Rows are points. Each table stands for the endless flat space through its points: a line for two points, a plane for three, and so on. Write the one point that lies in both, or say that there is none.

First (2 x 3)
[[ 0.8 -1.1 -1.5]
 [ 2.8 -2.1  0.5]]
Second (2 x 3)
[[ 2.2 -3.3 -1.9]
 [-2.6  2.1 -3.1]]
They share: [-0.2 -0.6 -2.5]

First (2 x 4)
[[-2.0 -2.3  5.7 -0.6]
 [-1.1 -2.6  5.0  0.2]]
Second (3 x 4)
[[-1.8 -1.5  2.0  2.3]
 [ 0.5 -3.4  2.2  0.7]
 [ 0.1 -3.8 -0.6 -1.5]]
They share: [ 0.7 -3.2  3.6  1.8]

First (4 x 8)
[[-6.1 -6.3  2.1 -3.8  1.2  1.7 -5.1 -0.3]
 [ 1.2 -1.7 -1.4 -0.4 -2.5 -3.0 -1.3 -2.9]
 [-3.4 -3.0  3.3  0.1  1.5 -0.4 -2.7 -1.2]
 [ 3.2  0.1  0.2  0.2 -1.5 -3.6  0.3 -4.7]]
Second (3 x 8)
[[-4.3 -6.3  0.3 -1.1 -1.8 -1.3 -5.1 -3.0]
 [ 0.7 -0.3  2.3 -2.7  2.4  0.3  0.7 -2.8]
 [ 1.2  0.3  2.8 -2.2  2.4 -0.2  0.8 -2.6]]
They share: [-1.3 -2.7  1.8 -1.4  0.3 -1.0 -2.1 -2.7]

First (3 x 9)
[[ 5.7  1.3 -1.6 -0.5  2.2  0.0  0.5  1.3  5.6]
 [ 2.7  1.3 -1.6  0.1 -0.5 -2.4  1.1 -1.4  5.3]
 [ 3.9  2.9 -2.4 -1.9  0.4 -0.2  2.1  0.3  4.0]]
Second (2 x 9)
[[-1.0  4.3 -1.6 -1.0 -2.6 -4.7  3.1 -3.7  3.3]
 [-1.5  4.6 -1.0 -0.5 -2.3 -5.7  2.9 -4.1  3.5]]
They share: [ 0.0  3.7 -2.8 -2.0 -3.2 -2.7  3.5 -2.9  2.9]

First (4 x 12)
[[ 0.5  1.0  2.2  0.1  1.3 -0.7 -0.6 -0.1 -2.7  2.6  3.1  4.4]
 [-2.3  5.1  7.7  1.4  4.0 -2.0 -3.0  6.2  5.7  4.3  7.1  5.3]
 [-2.5  1.0  3.2  5.1  1.8 -4.1 -5.1  2.7 -0.8  3.3  3.2  0.7]
 [-1.3 -0.8  1.0  4.1  0.5 -2.9 -3.8 -0.1 -4.5  2.4  1.1  0.6]]
Second (3 x 12)
[[ 2.8 -2.8  6.9  0.0 -0.4 -3.5 -3.4  1.1 -1.2  4.0  5.1  1.3]
 [-1.6  1.1  3.6  1.9  0.2  0.0 -0.3 -0.1 -0.7  4.6  4.6  1.0]
 [-4.1  3.3  1.2  3.6  1.4  0.7 -0.4  0.3 -1.1  3.7  2.9  1.8]]
They share: [-1.4  0.9  3.0  2.7  1.4 -2.0 -3.1  1.5 -1.7  2.8  2.6  2.4]

First (4 x 14)
[[ 1.0  1.5  4.2 -0.5 -0.1 -0.7  4.6 -0.1 -5.4  2.3 -3.0 -2.7  3.5 -1.0]
 [ 0.4  3.5  4.7 -1.7  0.7  3.1  4.2 -2.5 -1.3  3.6 -5.3 -1.1  1.5  1.8]
 [ 1.2  3.5  1.9  0.3 -0.3  0.1  0.4 -3.1 -2.3  1.4 -1.5  2.1 -0.1 -2.0]
 [-0.2  2.0  4.1  0.8 -0.7 -1.5  2.5 -1.7 -5.5  0.8 -1.9  0.0  2.5 -2.3]]
Second (2 x 14)
[[ 0.4  3.0  1.4 -0.1 -1.8  3.1  3.4 -2.6 -2.4  1.7 -2.3  0.0  2.9 -1.3]
 [-0.2  3.0  0.6  0.4 -2.7  3.8  3.5 -3.0 -2.3  0.9 -1.7  0.2  3.6 -1.6]]
They share: no point

First (3 x 18)
[[ 0.4  4.1  3.0 -1.5 -2.5  2.7 -0.3  0.1  1.7  0.4 -4.6  1.8 -3.5  0.7
  -1.9 -0.9  3.1  4.1]
 [ 0.8  3.3  3.1  0.7 -3.7  5.1  1.1  0.6  5.5  2.9 -1.8 -1.4 -1.0  2.5
   0.8  0.8  4.7  2.7]
 [ 1.5  2.4  2.9 -0.7 -4.3  4.8  1.8 -0.9  2.9  2.9 -2.4  1.0 -3.0  3.4
   0.4 -0.1  4.5  2.5]]
Second (3 x 18)
[[-2.1  2.0  2.0 -0.3 -3.5  0.6 -0.6 -0.6  3.7  3.0 -2.4  2.6 -2.5  1.0
  -2.5 -0.2  3.1  4.1]
 [ 1.3  4.8 -0.9 -2.4  2.3  2.7  2.5 -2.7  6.6 -0.4 -7.2  0.4 -2.9  3.1
  -0.9 -2.5  5.2  7.4]
 [-0.3  3.6 -0.1 -1.6  0.3  1.5  1.3 -2.1  5.8  1.0 -5.4  1.4 -2.7  2.3
  -1.7 -1.7  4.4  6.4]]
They share: [ 0.7  3.6  3.0 -0.9 -3.1  3.6  0.4  0.0  2.7  1.4 -3.6  1.0 -2.9  1.6
 -0.9 -0.4  3.7  3.5]

First (4 x 24)
[[ 0.3  2.9  0.4  0.0  3.2 -6.4 -0.2 -1.3 -5.1 -2.0  0.2 -1.0  2.9  3.1
  -4.0  0.8  0.5 -1.1 -1.1 -3.1 -1.1 -6.8  1.2 -2.1]
 [-0.7  4.1 -1.2  0.6  2.6 -7.8 -1.6  0.7 -6.1 -1.6  0.8  0.2  1.1  1.7
  -3.6 -0.6  2.1 -0.3 -1.3 -2.9 -2.7 -8.2  0.0 -3.5]
 [ 4.4  2.1  8.5  4.9 -0.5  1.7 -2.7 -2.9  0.0 -5.7 -2.2  1.7  3.3  4.2
  -5.6  3.9 -6.6 -2.4  3.3 -0.7  3.9 -1.5  5.1 -5.7]
 [ 2.2  4.2  1.9  4.7 -0.5 -3.9 -6.9  2.6 -4.2 -4.0  0.1  5.6 -2.1  0.5
  -2.6 -0.5 -0.9 -0.2  2.3 -0.1 -0.9 -3.7  0.1 -6.6]]
Second (3 x 24)
[[ 4.4  0.2  1.5  4.3  0.8 -0.8 -2.4 -2.7 -6.0 -5.0 -1.5  1.1  2.1  4.2
  -4.1  0.9 -1.0 -1.2  0.8 -2.8  0.5 -2.7  4.1 -1.1]
 [ 2.8  3.1  5.0  0.5  3.3 -3.8 -7.4  0.1 -4.0 -0.4  1.7  6.6 -3.1 -1.6
  -4.0  2.6 -5.2 -0.4  0.1  0.8  0.4 -1.0  1.8 -2.4]
 [ 1.6  2.8  2.9  2.3  0.6 -4.4 -3.2  0.1 -4.0 -4.6 -0.7  0.9  1.7  3.8
  -1.9 -0.1 -2.2 -2.8  2.2 -1.6  1.9 -3.7  1.5 -3.3]]
They share: no point

First (4 x 24)
[[ 0.1 -2.0  1.8 -1.3  2.5  1.4 -3.8  0.8 -3.6  1.4  4.4  1.3 -0.2 -1.3
  -0.4  0.8  3.8  1.3  1.6 -2.7 -1.2  1.9  2.2 -3.9]
 [ 3.7  1.2  3.8  1.1  4.1  1.4 -3.4  4.0 -0.8 -1.4  2.4  2.9 -3.8  1.1
   2.8  2.8  2.6  2.1 -0.4 -3.5  2.8  5.9  0.2 -1.9]
 [-0.8  0.2  0.5 -2.2  1.9  2.3 -3.7  1.4 -2.6  1.0  2.0  5.3 -4.5 -2.6
   7.3  2.5  0.8  5.7 -1.8 -5.9 -0.8  5.1  2.3 -5.1]
 [ 2.8  1.1  4.8 -0.7  4.7 -0.4 -1.4  3.4 -3.3 -0.4  3.9  1.9 -0.7  2.1
   2.9  1.7  2.0  1.0 -0.9 -1.8  3.6  4.2 -1.4  0.2]]
Second (3 x 24)
[[-0.2 -0.1  0.6 -0.6  3.3  1.8 -2.3  2.2 -4.0  0.8  4.6  2.0 -1.6 -0.7
   2.4 -0.2  2.1  4.1 -0.8 -3.6  0.1  3.4  1.8 -3.2]
 [ 4.0 -1.1  2.8 -3.4  5.9  2.0 -5.1  0.4 -7.6  3.6  3.0 -0.6  3.0  4.3
  -0.6  1.2  2.3  3.5 -2.6 -5.2  2.3  2.8  0.6 -8.2]
 [-2.3 -0.2  2.5 -0.6  0.2  0.0 -1.6  2.3  0.4 -1.3  3.6  5.8 -5.2 -5.1
   6.3  2.6  2.4  1.1  2.1 -1.8 -1.5  3.9  1.4  1.2]]
They share: [ 0.4 -0.5  2.2 -1.6  2.9  1.1 -3.0  1.6 -3.4  0.9  3.6  2.7 -1.5 -0.8
  3.0  1.5  2.3  2.6 -0.2 -3.4  0.2  3.4  1.2 -3.1]

First (5 x 24)
[[ 0.1 -1.2  3.0 -5.3 -0.1 -0.4  3.4  1.2 -0.3  6.7 -5.6 -3.7  0.1  1.3
  -3.9 -2.3 -0.8 -2.0 -2.3 -5.1 -2.7 -0.2  2.0 -4.9]
 [-0.2 -2.9  1.8 -4.6 -1.8 -1.6  1.8  1.8 -0.1  5.8 -2.5 -4.2  0.3  0.2
  -0.8  2.0  0.6  0.3 -1.6 -2.4  0.1  1.2 -0.8 -1.6]
 [ 4.8 -0.4  2.0  1.6 -0.7  0.6  2.1 -4.8 -2.1  0.8 -3.9 -4.1 -3.6 -5.7
  -0.6  3.6  1.7 -5.1 -3.7  0.7 -2.9 -2.1  3.8 -5.8]
 [ 2.0  1.1 -0.7 -1.5  0.9  1.2  3.8 -4.9 -1.1  1.5 -1.5 -1.4 -4.3 -2.5
  -1.9  5.4  4.0 -4.8 -1.6 -1.1 -1.1 -2.7  2.4 -2.6]
 [ 0.2 -0.8  5.9 -3.7  0.8 -1.0  3.1  1.5 -1.7  7.5 -7.3 -5.7  2.2  1.0
  -5.1 -6.4 -3.1 -1.6 -3.7 -6.0 -4.3 -1.0  3.6 -8.0]]
Second (4 x 24)
[[ 6.2 -0.2  1.0 -4.7 -1.4  0.8  2.0 -0.8 -1.5  2.4 -2.9 -3.2 -1.9 -3.3
  -1.6  5.4  1.8 -5.2 -2.1 -1.2 -1.5 -0.6 -0.9 -4.3]
 [ 2.4  1.1  3.9 -4.2  2.1  4.8 -3.0  2.1 -2.2  4.3 -6.2 -4.4 -3.4 -5.8
  -4.2  2.6  3.9 -7.2 -6.5  1.0 -4.1 -1.0 -0.1 -1.4]
 [ 5.4 -0.4 -4.2 -2.1  0.0  3.3  0.3 -5.4 -5.5  4.6 -2.9  1.6  1.7 -0.1
  -1.2  5.3 -1.2 -2.7 -2.9  1.0  0.1  2.3  2.0 -3.5]
 [ 1.5 -3.2 -4.3 -1.1 -2.4 -0.6  2.9 -7.6 -1.3  4.9 -2.6 -1.0 -0.9  3.3
   1.3  2.1 -1.6 -0.7  0.3 -0.7  1.5  3.6  4.6 -2.9]]
They share: no point

First (3 x 24)
[[ 5.3 -2.3  3.7  2.4 -2.3 -3.9  0.4  2.9  4.4 -2.3  2.7 -0.8 -3.1 -3.5
   2.1 -0.6 -4.0 -0.4  4.0 -5.1 -2.8 -3.7  1.2  0.1]
 [-0.5  2.1  1.6 -2.5 -0.2 -2.9 -2.7  2.0  0.7  2.3  3.0 -2.9 -1.6  0.1
   0.0 -1.2  2.5  3.6  2.5  0.5 -3.1 -4.2 -1.7 -3.2]
 [ 3.7 -0.5  3.3  1.0 -1.7 -3.5 -0.8  2.7  3.2 -0.9  2.5 -1.2 -2.7 -2.1
   1.7 -1.0 -2.0  1.0  3.4 -3.3 -3.2 -4.1  0.4 -0.9]]
Second (3 x 24)
[[ 2.4  1.0 -0.8 -3.1 -3.0 -4.0 -3.5  4.1  0.1  0.8  2.6 -3.3 -2.0 -5.2
  -2.9 -2.8  0.4  0.9  3.4 -0.5 -4.2 -5.4 -1.8 -3.9]
 [ 2.4  1.0  3.4  1.1 -2.7 -4.3 -3.5 -0.1  1.9  2.6  3.2 -1.5 -4.7 -3.4
  -2.0 -1.6 -1.7  1.5  4.6 -0.2 -0.3 -3.3 -1.8  1.5]
 [ 1.2 -3.8  3.8  0.9 -0.7 -1.5  0.1  1.9  4.3  0.2  3.6 -2.7 -1.1  0.2
   2.8  1.6 -1.3  3.1  2.4 -3.0 -3.7 -3.1  1.2 -0.9]]
They share: no point

First (2 x 24)
[[ 4.7 -0.9  2.1  3.8  2.0  0.1  2.8  2.4 -0.5  1.3  2.6  1.8  1.3  3.3
   1.1 -3.9  3.2  2.5 -2.5 -3.2  1.1 -4.5 -1.9 -0.8]
 [ 2.3  1.5 -0.7  2.2  4.8 -2.3  2.4  1.2  1.9  0.9  4.6  3.4  0.9 -0.3
  -2.9 -1.9  3.2  0.5 -4.5 -2.4  2.3 -1.3 -1.5  1.2]]
Second (2 x 24)
[[ 5.5  0.7  0.4  1.8  5.6 -1.9  2.4  4.1  3.1 -0.3  4.1  1.2  1.0  2.6
   0.5 -3.3  0.4  0.5 -2.7 -4.1 -1.1 -2.6 -2.3  1.7]
 [ 3.4  1.0  1.0  3.0  3.2 -1.3  2.7  1.4  0.4  1.2  2.9  2.1  1.3 -0.1
  -0.7 -3.3  3.4  2.9 -3.3 -2.3  1.9 -3.5 -2.3 -1.0]]
They share: no point

First (6 x 24)
[[-2.8 -3.7 -7.2 -4.3 -0.6 -2.7  2.4  1.4  0.3 -1.6  0.3  2.1  6.2  6.9
   1.0 -5.2  0.5  0.4  2.3  1.0  2.6 -1.9  6.1  4.4]
 [-1.1 -4.5 -3.3 -5.8  1.2 -2.6  3.9  2.2  0.2  0.1  4.2  3.5  8.7  8.0
   1.4 -1.2  0.0  2.4  6.4 -0.7  6.7 -1.6  5.4  2.3]
 [-1.3  3.6 -2.1 -4.1 -0.7 -0.5  5.6 -2.7 -2.1  1.7  6.0  3.9  4.1  4.4
  -2.6 -2.7 -1.8 -2.6  1.3 -0.4  3.2  3.9  7.2  5.9]
 [-1.7 -2.8 -1.4 -4.9  0.3 -4.4  1.8  0.0 -2.8 -1.5  7.6 -0.3  4.1  5.8
   0.7  1.5  1.3 -2.3  2.7 -3.0  3.7  3.9  4.9 -0.7]
 [ 2.6  2.8  1.9 -1.9  2.6  1.9 -0.5 -6.5 -4.0  5.5  1.4  1.0  1.5 -0.2
  -5.3 -0.1 -0.5  3.8  3.6 -0.6  2.0 -3.0 -0.2  4.9]
 [-3.7 -2.7 -6.0 -0.6 -2.4 -2.2 -5.4 -1.7 -2.7 -3.9  0.2 -5.0 -1.4  2.7
  -0.9 -2.2  1.4 -3.5 -3.9 -4.0 -5.0  0.8  1.8 -0.9]]
Second (3 x 24)
[[-0.9 -4.8 -1.2 -6.7 -3.3  0.4  3.5 -5.8 -3.6 -1.2  2.3 -1.0  2.5  1.2
   0.9 -4.5  1.6 -0.3  1.1 -0.2  3.7 -4.6  2.5  4.5]
 [-0.3 -3.0 -2.5 -3.9 -1.1 -1.2  1.0 -3.8 -2.7  0.2  2.4  0.1  2.1  2.9
  -0.5 -3.2  0.7  0.7  1.6 -0.4  1.6 -2.5  2.2  2.7]
 [ 2.2 -3.9 -3.6 -1.8 -1.5 -2.5 -0.9 -4.8 -4.2  1.6  4.1  1.3  0.2  4.5
   1.6 -5.6 -0.6 -0.5  2.4  1.1  0.9 -1.1  0.6  0.8]]
They share: no point

First (4 x 24)
[[ 0.0  2.0  3.0  4.2 -3.0  0.3  5.0  3.4  4.1 -0.5  0.2  2.1  4.2 -0.6
  -2.9  5.5  0.9  0.8  0.1  1.1  1.5 -0.3 -4.1  3.3]
 [-0.2  2.0  2.6  4.2 -2.4  1.5  3.7  2.6  4.1 -0.6 -0.6  1.6  3.2 -0.6
  -2.8  4.7  0.3  0.0  0.2  1.9  1.9 -0.6 -3.5  3.6]
 [-2.2 -2.5  1.4 -0.4 -3.1 -2.7  0.3  8.6  0.8 -1.6 -2.8  8.4  2.4 -2.7
  -5.5  1.3  2.8  0.7  1.9  3.2  3.4 -0.2  2.7 -1.1]
 [-6.6 -1.5  1.0  2.8 -4.9  2.1  1.3  5.0 -2.2 -6.6 -5.2  6.6  4.8 -4.1
  -5.9  0.1  4.2 -3.9  2.7  0.2  2.8 -3.2  0.3  1.3]]
Second (4 x 24)
[[-1.6  0.2  3.3  2.7 -2.9  2.6  0.7  3.9  1.9 -0.9 -0.7  1.0  2.7 -3.0
  -3.7  3.5 -0.4 -0.6  0.8  3.2  0.5 -0.4 -0.7  0.7]
 [ 0.2  2.0  4.2  1.5 -1.7  2.6 -2.0  4.5  3.7 -1.2 -1.3  0.4  1.5 -5.1
  -2.5  4.1 -1.0  0.6 -0.1  1.4  0.8 -3.1  0.8  3.4]
 [ 1.1  2.6  2.1  2.5 -0.9  0.5  1.0  3.7  5.5 -0.8 -2.3  3.3  1.3 -1.4
  -2.3  3.9  0.4  0.8 -0.1  1.4  3.7 -2.5 -1.2  5.5]
 [-0.3  2.2  2.9  2.1 -0.5  0.7  0.4  4.3  2.7 -0.8 -2.5  0.3  1.3 -1.4
  -2.3  3.1 -1.8  2.2  0.7  2.8  2.3 -3.9  1.6  2.9]]
They share: [-0.6  1.0  2.1  3.1 -2.1  1.2  2.1  3.5  3.5 -0.7 -1.5  2.8  2.3 -1.0
 -3.3  3.5  0.4 -0.2  0.6  2.8  2.5 -0.6 -1.7  2.7]

First (3 x 24)
[[-0.6  1.5 -2.2  5.1  0.9 -0.2  1.7 -1.8 -0.6  4.2 -1.6  3.5 -4.2 -1.5
  -0.2  0.1 -1.8  4.1 -5.2  0.6  0.4 -4.1  4.3  3.6]
 [-1.7  0.9 -1.9  3.5  1.6  1.0  2.0 -1.3  0.8  3.0 -1.2  3.4 -4.3 -1.1
  -0.4  0.4 -1.3  4.0 -4.6  1.0  1.2 -3.7  3.5  3.1]
 [-4.5 -2.7 -2.3  1.1  1.6  3.8  4.0  0.7  4.4  1.4 -2.4  2.2 -3.1  1.7
   0.4  3.6 -1.3  2.0 -2.2  2.6  5.2 -0.9  1.9 -0.5]]
Second (2 x 24)
[[-2.6 -1.9 -1.6  2.8  0.7  3.3  3.5  0.6  3.3  2.3 -2.2  2.1 -3.3 -0.1
  -0.5  2.7 -1.1  3.1 -3.5  1.6  2.3 -1.5  2.1  1.6]
 [-4.6  2.1 -3.6  0.8  4.3 -0.3  1.5 -3.0  0.5  1.9 -0.6  4.9 -4.9  1.5
   1.5 -0.1 -1.9  2.7 -3.1  2.4  5.9 -4.7  4.5  0.4]]
They share: [-3.1 -0.9 -2.1  2.3  1.6  2.4  3.0 -0.3  2.6  2.2 -1.8  2.8 -3.7  0.3
  0.0  2.0 -1.3  3.0 -3.4  1.8  3.2 -2.3  2.7  1.3]

First (5 x 24)
[[ 0.9  2.6 -1.3  1.6  0.1 -2.9  0.0 -5.4  1.7  4.3 -3.4 -0.9  2.8  5.1
  -2.3  3.7 -1.2  0.0 -0.2  3.3  6.7  1.8  2.0  1.2]
 [ 4.5 -1.1 -1.0  2.4  1.1  2.2 -0.2 -3.6 -3.9  2.7 -5.2 -2.1 -0.7  4.7
  -3.3  3.1 -1.5 -5.7 -5.0  0.7 -2.0 -4.1 -3.0  6.3]
 [ 3.7  6.5 -4.4  8.2  0.5  5.6  0.8  0.8 -0.3  4.5 -4.6 -2.9  0.7  0.5
   2.1 -0.5 -4.3 -5.3 -4.4  6.9  4.0  3.1  3.4  2.5]
 [ 6.3  0.0  0.4  3.3 -2.6  1.6 -3.7  0.2 -1.3  1.2 -4.7 -3.5 -0.3  4.0
  -1.6  3.7 -1.6 -5.4 -1.3  2.0  3.5  2.2 -4.0  3.3]
 [ 3.9  0.2 -0.1  0.1 -1.7 -5.3 -2.4 -5.1  0.2  2.8 -5.5 -1.5  1.0  6.9
  -2.6  5.8  1.2 -2.4  0.1  1.2  4.3 -0.3 -0.7  3.3]]
Second (6 x 24)
[[  1.3  -0.8  -0.1   2.7   2.5   3.7   2.0  -3.5  -2.4   2.2  -4.2  -2.4
    2.0   4.1  -0.9   1.5  -2.2  -3.5  -1.4   3.3   3.9   0.5  -1.7   4.8]
 [  4.2   0.0  -0.1   5.5  -0.3   1.9  -4.8  -1.8   0.2   4.3   0.3  -2.9
    0.4   1.4  -6.5   1.8  -5.6  -0.7  -5.4  -0.5  -1.0   0.2  -3.0   3.3]
 [  1.3  -1.5  -0.8   3.9   1.1   2.9  -2.8  -2.3  -1.6   2.7  -1.0  -2.7
    1.2   2.2  -3.3   1.3  -4.3  -2.4  -4.5   0.5   0.5  -0.3  -3.9   2.8]
 [ -1.6  -2.7  -2.0   2.7   2.8   1.1  -1.0  -3.2  -4.3   1.5  -2.7  -4.3
   -0.4   3.6  -0.3  -0.2  -0.8  -5.7  -4.8   0.1  -1.3  -1.3  -5.7   1.2]
 [ 10.0   4.8   2.9   6.9   1.4  -0.6   3.9  -4.0   1.7   6.8  -6.6  -5.4
   -1.0   5.6  -7.4   2.3   0.0  -1.5  -0.6   2.4   1.5   2.1   3.9   8.1]
 [  3.9   0.7   1.7   5.3   4.5   4.3   7.6  -3.4   0.8   3.6 -10.0  -5.7
    3.5   6.9  -2.5   2.4   1.5  -3.3   0.2   2.5   6.2  -0.9   2.5   5.9]]
They share: [ 2.9  0.4 -0.8  3.1  0.8  3.0 -0.1 -2.8 -1.7  3.0 -3.3 -2.1  0.9  3.6
 -3.0  2.3 -3.0 -3.4 -3.3  2.2  2.1 -0.2 -2.0  3.5]
